Each row is a point. The points of each table are mixes of a few directions, plus a little noise. How many directions does each table use, and how many do they share? Where both have some left over, give the other angles between the two spaces (their principal angles), to ten degrees, smallest first.
In the rows, 128 means zero.

First:
[[143  93 113]
 [149  83 107]
 [153  72 103]
 [125 134 131]
 [ 97 196 158]
 [101 187 156]]
Second (4 x 3):
[[136 140 123]
 [155 122 123]
 [ 82 192 122]
 [137  54 147]]
Directions: first 1, second 2, shared 0; angles 30

First:
[[118 138 122  96 149 132]
 [141 117 146 165 101 120]
 [149 139 242 127  89  91]
 [107 137  79  87 170 146]
 [110 132  71 100 165 148]
 [144 102 108 195  96 130]]
Second, 6 rows:
[[105 143  81  77 175 146]
 [153 105 149 198  80 116]
 [107 133  69  95 168 149]
 [146 123 180 157  94 110]
 [127 115  85 151 130 141]
 [130 149 204  90 124 106]]
Directions: first 2, second 2, shared 2

First (8 x 11):
[[ 97 148 134 154 112  87 130 128 142 172 156]
 [131 120 135 110 147 133 129  75 141 115  97]
 [123 125 136 121 140 124 128  84 140 126 107]
 [164 122 104 129 108 169 124 249  80 102 159]
 [169 116 110 118 120 180 127 217  83  87 139]
 [137 113 133 105 151 144 125  80 139 103  92]
 [116 132 135 132 129 113 129 100 140 142 124]
 [ 86 150 142 157 119  76 130  90 159 182 149]]
Second:
[[ 89  97  95 124 147 158 158 132 131 145 139]
 [182 145 138 154  88 104 161 105 111  87 154]
 [120  54 120 146 138  75 104 142 102 105 130]
 [142 195 156 109 123 148 106 125 150 147 107]
 [163 171 148 132 105 124 130 116 130 117 129]
 [149 209 160 107 119 152 106 123 153 147 105]
 [123  87 139 131 141  82  77 145 115 119 112]
 [117  56 115 146 138  86 115 138 104 107 135]
 [117 220 127  97 128 215 162 116 169 173 122]
 [119  69 112 144 134 100 130 134 109 110 138]
 [ 87 104  96 121 148 165 158 133 135 150 137]]
Directions: first 2, second 3, shared 0; angles 80, 90

First:
[[ 64 139 159  82  87 154 137 150 111 190 151 169 136 158 109 122 131  83]
 [169  77 163 124 103 149 156 131 120 151 139 133 143 115 106 141 152 121]
 [124  71 126 154 132 135 110 135 126 126 125 154 166 116 150 137 123 188]
 [152 138 145  84  92 114 150 138 160 146 146  98 101 108  76 182 142  55]
 [100 151  78 172 139 133  90 137 113  91 118 111 124 118 145  89 123 146]
 [ 91  45 112 146 153 104  78 142 155 102 131 183 184 115 162 166 102 214]
 [216 131 153 130 109 135 169 106 136 162 103  79 106 110 124 171 130 142]
 [ 48 167 113  96 137 111 103 142 135 123 143 159 125 156 130 113 111  95]
 [247 116 110 190 128 136 149 108 126  90 101  42 102  70 117 133 153 146]
 [136 174 123  98 222  66 136  91 153  44 135 136 104 163 139  90 127  89]
 [ 65 200 126 132 108 172 127 131  77 180 114 141 121 175 153  65 114 129]]
Second:
[[124 145 146 105  98 196 187 104 110 139 116 111 107 133 100 163 170 128]
 [196 146 141 140  97 122 137 123 108 164 128 103 120 122 124  74 120  82]
 [ 46  54 110 109 160  91  70 143 172  86 147 210 184 130 151 174 101 185]
 [162 186 106 119  68 223 193  62 101 106  91  75  88 114 103 131 171 121]
 [121  66 160 108 119 101 109 150 140 162 156 185 172 134 130 132 110 122]
 [113 136 137 146 176  89 113 165 131 137 137 116 117 139 135 129 122 129]
 [134 192  59 175 166 104  93 114 133  59 100  74  94 113 153  95 112 146]
 [128  99 165 124 141  97 121 163 129 170 150 149 143 140 127 126 119 113]]
Directions: first 6, second 4, shared 2; angles 70, 80
